Each row is a point. Each copy is the shape, with its points in the same order, stretched, turned, moved and blurred by noise. Is it also mirrored, or only turned?
(in the rows, 128 means zero)

Shape, 8 rows:
[[159 167]
 [199  97]
 [126 102]
 [109 174]
 [162 102]
 [102 159]
 [192 172]
 [ 89 137]]
Copy 1, 8 rows:
[[144 174]
 [199 119]
 [122 106]
 [ 93 169]
 [162 115]
 [ 87 154]
 [176 187]
 [ 80 131]]
Copy 1 is: only turned
Copy 2:
[[ 62 120]
 [102  45]
 [132 117]
 [ 81 170]
 [124  73]
 [101 168]
 [ 43  91]
 [120 147]]
Copy 2 is: mirrored
Copy 3:
[[174 145]
 [195  65]
 [118  89]
 [124 166]
 [156  80]
 [111 154]
 [211 139]
 [ 90 134]]
Copy 3 is: only turned
Copy 4 (8 x 2):
[[180 175]
 [102 197]
 [117 130]
 [175 137]
 [115 164]
 [169 125]
 [158 202]
 [164  97]]
Copy 4 is: mirrored

Shape:
[[199 158 133]
 [ 59  73 141]
 [126 111 146]
 [117 101 195]
 [ 97 140 166]
 [198 147  86]
 [161 136 133]
 [174 179 124]]
Copy 1:
[[109 202  79]
 [149  72 182]
 [116 135 135]
 [ 98 135 182]
 [144 160 171]
 [130 174  42]
 [120 167 107]
 [130 206  92]]
Copy 1 is: mirrored
Copy 2, 8 rows:
[[103  55 146]
 [162 201 149]
 [137 134 160]
 [154 147 204]
 [101 162 178]
 [120  62  90]
 [118  93 144]
 [ 80  76 133]]
Copy 2 is: mirrored

Shape (6 x 3):
[[ 96  99 126]
 [151  75  92]
 [180  75 128]
 [116 137  96]
 [129 153 133]
 [ 76 226 171]]
Copy 1, 6 rows:
[[119 150 165]
 [177 184 161]
 [199 142 169]
 [122 162 113]
 [120 119 110]
 [ 54  69  71]]
Copy 1 is: mirrored
Copy 2:
[[128 102 133]
 [194 106 124]
 [208 107 166]
 [136 148 113]
 [133 160 158]
 [ 49 197 171]]
Copy 2 is: only turned
Copy 3:
[[ 88  83 104]
 [143  57 103]
 [150  61 144]
 [117 111  84]
 [109 134 114]
 [ 54 202 115]]
Copy 3 is: only turned
Copy 4:
[[107  81 117]
 [172  91 110]
 [188 111 149]
 [120 129  91]
 [113 153 124]
 [ 30 190 128]]
Copy 4 is: only turned

Shape (8 x 4):
[[152 176 176 178]
 [ 84  81 106 137]
 [119  94 124 133]
 [ 98 160 230 165]
 [121  72 170 113]
 [ 83 113 113 130]
 [198 175 113 119]
 [120 122 138 172]]
Copy 1 (8 x 4):
[[124 169 144 179]
 [ 90  57 130 102]
 [101 101 139  99]
 [108 136 227 198]
 [ 95  99 203  88]
 [116  57 133 128]
 [170 182  99 123]
 [ 82 112 132 141]]
Copy 1 is: mirrored
Copy 2, 8 rows:
[[190 173 175 146]
 [ 57 109 119 146]
 [ 92 100 135 136]
 [140 218 191 115]
 [ 84 116 167  95]
 [ 72 127 105 146]
 [222 105 115 121]
 [122 131 154 169]]
Copy 2 is: only turned
Copy 3:
[[117 170 209 135]
 [ 87  50 145 115]
 [110  73 145 139]
 [ 38 181 186 145]
 [ 79  84 129 179]
 [ 94  76 138 104]
 [194 152 156 124]
 [104 102 192 132]]
Copy 3 is: mirrored

Shape:
[[121 108 131  99]
 [106 104 122 128]
 [110 106 153 135]
 [111 108 131 172]
 [103 249 139 152]
 [139 148 159 122]
 [190  98 109 118]]
Copy 1:
[[138 111 138  86]
 [117  94 129 111]
 [117 103 159 126]
 [115  82 132 156]
 [ 89 213  91 176]
 [141 153 156 129]
 [206  95 140 118]]
Copy 1 is: only turned
Copy 2:
[[103 108 151 128]
 [104 112 118 120]
 [123  93 124 111]
 [133 103  85 123]
 [196 191 139  65]
 [155 118 157 115]
 [128 118 145 200]]
Copy 2 is: mirrored
Copy 3 (7 x 4):
[[122 106 133  90]
 [103 122 113 102]
 [ 92 122 147 100]
 [ 82 141 128 144]
 [139 243 194 108]
 [136 131 173 115]
 [160  80 113 133]]
Copy 3 is: only turned
Copy 4:
[[106 119 135 104]
 [108 110 133 139]
 [121 110 157 129]
 [137 106 142 160]
 [141 243 165 169]
 [141 151 157 102]
 [161 101  89  76]]
Copy 4 is: only turned

Shape (12 x 6):
[[160  89 189 109 152 107]
 [144 172 115 149 173 146]
 [118 105 159 204 117 119]
 [148 151 104 162 155  95]
 [161 118 145 184  85 170]
 [179  80 129  74 124  80]
 [ 70 142 134 182 125 122]
 [127 102 220 108 168 168]
 [153 139 122 129 226 133]
 [124 189 197 161 106 118]
 [ 46 109 159  84 128 143]
 [170 180  82 105 126 118]]
Copy 1, 12 rows:
[[203 122 151 111 166 101]
 [129 206 113 139 129 147]
 [161 120 182 198 137 147]
 [142 186 104 157  95 116]
 [152  95 152 153 118 198]
 [191 105  85  79 119  71]
 [104 148 175 196 132 123]
 [165 130 201 108 215 130]
 [160 232  97 131 165 115]
 [141 155 225 120  89 143]
 [ 76  98 178 137 178  77]
 [123 179  77  91  76 128]]
Copy 1 is: only turned
Copy 2:
[[128 128 190  58 173 119]
 [115 144  90 117 176 106]
 [141 108 187 157 199 132]
 [128 113 124 127 168  72]
 [181 157 159 149 153 150]
 [141 107 183  53  95  85]
 [ 78 114 158 184 181 132]
 [ 96 153 174  66 200 181]
 [109 101  90  71 190 106]
 [105 208 173 147 200 104]
 [ 25 123 174 132 133 180]
 [128 159  96 114  99  66]]
Copy 2 is: only turned

Shape, 9 rows:
[[159 157 180 166 117 106]
 [100  59 204 152 111 134]
 [109 131  81 160  86 192]
 [122 168 119 181 138 125]
 [173  62 127 163 172  93]
 [113 179 190 127 180 110]
 [148 171 114 214 136 192]
 [118  88 120 156 106 167]
 [201 128 156  76  75 123]]
Copy 1:
[[141 151 166 168 177 146]
 [107  55 156 128 194 149]
 [135 126 101 100  92 191]
 [115 173 110 154 149 151]
 [145  93  90 205 175  94]
 [122 175 129 124 242 122]
 [139 162  90 174 142 220]
 [133  91 108 122 131 164]
 [214 126 180 116 130 118]]
Copy 1 is: only turned
Copy 2:
[[150 137 175 166 137  68]
 [149  39 169 163 147 119]
 [ 94 148 186 134 104 224]
 [ 99 167 159 147 149 132]
 [183 108 170 100 209 113]
 [141 129 102 185 161  96]
 [113 187 202 188 156 177]
 [126 107 181 128 131 182]
 [184 138 149 114  65 114]]
Copy 2 is: mirrored
Copy 3, 9 rows:
[[141 176 180 148 129  96]
 [ 97  61 179 167 137 120]
 [105 152 120 145  39 169]
 [116 207 130 162 124 135]
 [186 116 101 170 175 122]
 [ 98 190 165 116 191 127]
 [132 213 159 183  79 198]
 [118 110 130 152  87 151]
 [177 114 164  63  81  73]]
Copy 3 is: only turned

Shape (14 x 8):
[[135 139 146  94 171 137 132 144]
 [153 136 142 137  93 116 102 161]
 [150 148 105 151 114 119 126 139]
 [167 126 112 114 102 118 101 142]
 [199  90 131 158 100 102 164 168]
 [147 145 137 139 113 122 122 113]
 [110 128 126 115 143 106 111 104]
 [123 126 142  94 172 145 141 115]
 [129 156  93 104  92  99 124 142]
 [175  87 156 124 144 132 179 144]
 [112 122 103 134 153 136 114 109]
 [134 104 152 120 135 135 152 161]
 [183 109 164 126 130 104 158 175]
 [133 127 104 124 102 133 139 113]]
Copy 1:
[[101 137 116 105 161 140 106 151]
 [158 130 127 105  94 116 128 155]
 [150 135  99 112 113 112 145 115]
 [162 120 105  94 103 124 106 125]
 [201 109  61 120 118 138 154 157]
 [159 121 142 123 126 131 136 119]
 [127 126 126 152 143 127  97 108]
 [ 97 122 123 127 167 157 101 131]
 [153 180 106  98  97 132 113 107]
 [155 104  88 124 158 169 134 165]
 [105 101 106 148 139 120 111  95]
 [119 123 102 126 130 153 123 168]
 [172 131  85 108 138 144 133 186]
 [141 129 116 122 114 149 126  99]]
Copy 1 is: mirrored
Copy 2, 14 rows:
[[130 102  87 136  99 121 140 109]
 [ 83 128 142 138 119  82  92 134]
 [129 155 151 131 109 104 126 137]
 [103 148 131 106 106 110  85 127]
 [161 110 168 137 105 104  32 158]
 [115 120 165 116 110 104 131 115]
 [113 115 118  93 137 128 158 127]
 [136  93 103 125 105 145 155  99]
 [ 87 161 125 102  89 127 129 165]
 [169  68 144 145  96 136  72 120]
 [135 139 124 121 146 143 162 116]
 [124  81 123 161 114 127 102 133]
 [145  79 126 140  92  88  56 142]
 [114 141 160 117 107 155 128 133]]
Copy 2 is: mirrored
Copy 3 (14 x 8):
[[110 131 167 113 169 152 164 106]
 [167 140 148 147 135 164  85 127]
 [162 172 110 138 135 139 111 114]
 [167 144 136 124 128 132  99  98]
 [249 159 152 124 167 131 125 127]
 [154 130 122 152 132 134 132 114]
 [117 114 132 127 119 102 137 136]
 [104 112 158 109 153 137 186 105]
 [135 185 140 136 103 111 113 120]
 [194 124 167 110 177 143 187 116]
 [100 131 100 101 122 120 142 134]
 [152 130 166 117 153 163 154 132]
 [205 139 193 137 190 143 145 127]
 [147 150 114 115 107 122 150 110]]
Copy 3 is: only turned

Shape, 13 rows:
[[126  45 107 156 120  93 144 132]
 [ 86 105 137 128 145 105 229 132]
 [116 128 106 178 131 102 153 120]
 [110 249 133 135 179 109  76  97]
 [116 148 111 162 139 181 104 137]
 [ 67 109 145 146 106 118 167  98]
 [121 182 141 148 101  86  87 141]
 [139 129 115 101  78 141 143 126]
 [125  93 109 123 109 142 101 125]
 [122  70 137 141 161 114 147 161]
 [ 79 127 106 170 139 164 124  86]
 [ 85 107  56 155 136 147  91 121]
 [124 135 111 160 166 150 123  88]]
Copy 1, 13 rows:
[[110  61 157 163  75  99 106  93]
 [ 43 108 167 144  95  99 185 135]
 [117 136 160 179  97 122 150 120]
 [160 241 140 105 181 134 135 110]
 [137 117 142 166 155 172 107 140]
 [ 68 138 151 137  69 151 133 138]
 [178 165 162 119 112  98 117 157]
 [146  86 111 113  91 146 160 153]
 [138  82 120 141 104 144  94 117]
 [ 85  67 172 146 130  99  98 110]
 [104 143 137 177 115 179 123 102]
 [126 126 112 200 116 143  85 111]
 [124 133 134 170 141 154 139  90]]
Copy 1 is: only turned
Copy 2, 13 rows:
[[ 98  40 111 144 104 103 137 161]
 [ 44  63 185 143 116 146 141  76]
 [115 102 124 183  82 115 139 105]
 [214 206 153 190 147  97 123  70]
 [152 137 108 175 119 174  92 142]
 [ 57 112 120 158 147 132 148 114]
 [154 193 148 168 102  84 149 144]
 [108 144 117  83  92 140 126 133]
 [128 113  94 119 130 129 106 163]
 [113  46 168 152 124 134 129 155]
 [115 118  74 184 151 155 101 107]
 [125 105  68 173 130 116  51 136]
 [160 102 100 167 134 146 120  97]]
Copy 2 is: mirrored
Copy 3:
[[109  47 190 136 144 107 114 127]
 [ 89  72 117  81 114 101 175  77]
 [ 87 104 125 124 121  93 110 139]
 [127 205  54  75 142 143  79 170]
 [ 89 138 136 124 123 182 138 192]
 [111  48  88 110 100 118 139 140]
 [165 152 126 109 117  89  97 181]
 [140 120 155 118  74 162 123 111]
 [131  87 160 135 129 175 109 155]
 [113  75 176 116 177 117 158 124]
 [ 74  94  86 122 121 176 114 181]
 [ 77  90 159 107 121 185  87 196]
 [ 80 119 103 135 149 169 106 144]]
Copy 3 is: mirrored

Shape (14 x 9):
[[143 162 127 161 114 113 127 143 102]
 [138 146 180 105 136 176 144 133 130]
 [131 162  56 121 100 142  39 142 190]
 [142 125 116 125  94 108 151 128 150]
 [124 227  89  58  95  66  78 122 191]
 [119 155  93 128  44 143  75 158 169]
 [128 157  85 161 111 130 174 138 122]
 [170  98 153 160 106 132 158 164 115]
 [ 97 125 145 106 180 107 156  90 138]
 [156 104 150  90 165 135 153 147 105]
 [132 139  97 148  82 118 128 113  91]
 [181 115 140 122 121 144 174 100 103]
 [183 124 139 153 128 147 147 128 146]
 [ 96 154 155 119 173  83 127  67 136]]
Copy 1:
[[123 170 135  85 107 122 147 173 115]
 [134 119 124 131  77 166 127  96  94]
 [178 176 131 193 162 167 123 220 166]
 [103 177 164 118  85 148 151 120 155]
 [181 210 229 138 172 160 119 177 148]
 [162 159 147 134 108 183 113 219 177]
 [ 78 177 120  81 108 148 168 143 122]
 [ 78 144 123 120  28 123 160 117 140]
 [113 114 132 117 156 129 132  63 118]
 [112  99 130 122  70 123 189  77 116]
 [128 181 132  78 110 128 145 149 147]
 [119 178 113 116  48 134 164  66 113]
 [109 173 107 156  58 131 147 102 124]
 [141 155 152 107 185 101 113  78 106]]
Copy 1 is: only turned
Copy 2, 14 rows:
[[137 106 141 165  86 155 150 107  98]
 [121 176 165 193 126 118  98 162 129]
 [156  56 133 174 170   9  98  50  91]
 [126 122 132 119 138 133 102 127  93]
 [135 106 124 117 104   7  37  46  85]
 [168  69 110 176 172  77  78  91  82]
 [154 119 121 116 116 168 154  96 120]
 [112 117 133 163 115 172 151 182  93]
 [ 97 159 201  97 115 120 100 128 151]
 [ 62 147 138 144 110 120 131 185 135]
 [125  89 127 154 131 174 133  90 115]
 [ 88 175 146 151 134 187 134 148  98]
 [129 146 156 167 135 135 145 141  79]
 [108 148 218 117  95 116 101  95 140]]
Copy 2 is: only turned
Copy 3 (14 x 9):
[[156 178 161 146 120 142 106 153 112]
 [135 102 132  80 102 132 100 121  91]
 [205 198 147  99  52 167 146 134 211]
 [150 129 136 159 127 161 121 121 151]
 [162 159 202 133  23 222 173  83 125]
 [172 155 164 148  62 146  98 145 210]
 [116 158 154 149 148 177 114 165 146]
 [154 137  97 158 139 108  79 147 130]
 [122 126 157  90 144 152 189  84  89]
 [123 147  93 102 128 126 109  88  90]
 [156 177 182 155 158 151  77 132 162]
 [153 128 113 122 179 162  74 111 114]
 [178 130  97 116 135 152 105 146 122]
 [163 134 199  98 131 156 198  84  77]]
Copy 3 is: only turned
Copy 4 (14 x 9):
[[142 121 143 128 160 149 155 145 100]
 [183 175 139 139 115  86 103  93 119]
 [ 34 133 116 135  87 188 159  94 109]
 [136 132 167 100 112 154 162 122 147]
 [ 25 175 147  20 150 176 165 118 127]
 [ 97 122 165 108  71 185 135 110  97]
 [146 161 183 144 152 159 160 130 132]
 [204 102 136 139 107 158 153 133 120]
 [127 151 159 123 184  91 111  87 167]
 [164 134 103 145 149 114 112 132 147]
 [111 126 167 133 148 118 144 157 109]
 [163 164 139 141 120  80 160 141 143]
 [169 147 121 144  95 136 181 107 132]
 [100 142 160 104 201  79 128  87 145]]
Copy 4 is: mirrored

Shape (15 x 9):
[[154 105  73  52 105 144 150  81 170]
 [167 102  73  62  97 135 114  91 121]
 [139 102 120 186 162 171 106 150 139]
 [116 125 122 163 138 148 149 144  84]
 [159 125  96  71 141 114  92 146 185]
 [178 120 149 138 164 182 182 115 114]
 [148  98 100 206  90 146 179 145 131]
 [ 31 170 136  98 152 116 108 133  93]
 [ 37 172 117 105 201  63 130 140 126]
 [149 104 126 153 135 158 164 137 122]
 [165 153 105  50  59  76  71 127 177]
 [131  76 152 168 155 139 159  78 130]
 [148 135  95  99  58 153 132  91 191]
 [118  72 148 140 116 153 175 146 119]
 [152 116 126 178 148 144 161 115  99]]
Copy 1 (15 x 9):
[[104 178  79 159 195 109  90  43 142]
 [122 199  78 148 168 103  70  78 103]
 [152 106 142  55 149 122 126 109 116]
 [136 128 154 100 134 147 128 163 110]
 [103 126  97 132 160  44  92  73 138]
 [144 171 178 100 174 119 181 109 134]
 [178 104 178  98 168 166  95 127 131]
 [ 62 106  98 145  72 142 141 171 117]
 [ 56  92  89 139  97 108 142 182 188]
 [152 132 159 105 167 134 139 124 121]
 [113 140 100 187 108  50  49  62 115]
 [180 149 117 105 151 156 174 101 156]
 [118 141 122 147 152 132  78  25 133]
 [166 103 146 144 169 153 161 139  98]
 [157 155 158  86 144 143 138 136 139]]
Copy 1 is: mirrored
Copy 2 (15 x 9):
[[177 139  63  94  78 219 211 107  98]
 [138 156  76  66 110 179 235  88  93]
 [153 158 205 126 169 112 109 125  80]
 [ 89 109 150 126 133 102 128 132 105]
 [170 173 161  85 110 182 167  65 141]
 [149 175 147 199 128 139 166 168  86]
 [ 79 124  90 123 185 172  92 160  63]
 [120  39 180  85  39  82 131  70 170]
 [120  75 184 104   7  89  41  43 168]
 [113 144 131 152 146 147 134 139  79]
 [144 138  74  32 112 200 205  44 195]
 [147 130  96 186 144 124 108 120  61]
 [176 122  57  67 112 221 190 135 126]
 [ 93  77 123 162 171 149 141 124  74]
 [104 152 120 153 145 115 126 140  88]]
Copy 2 is: only turned
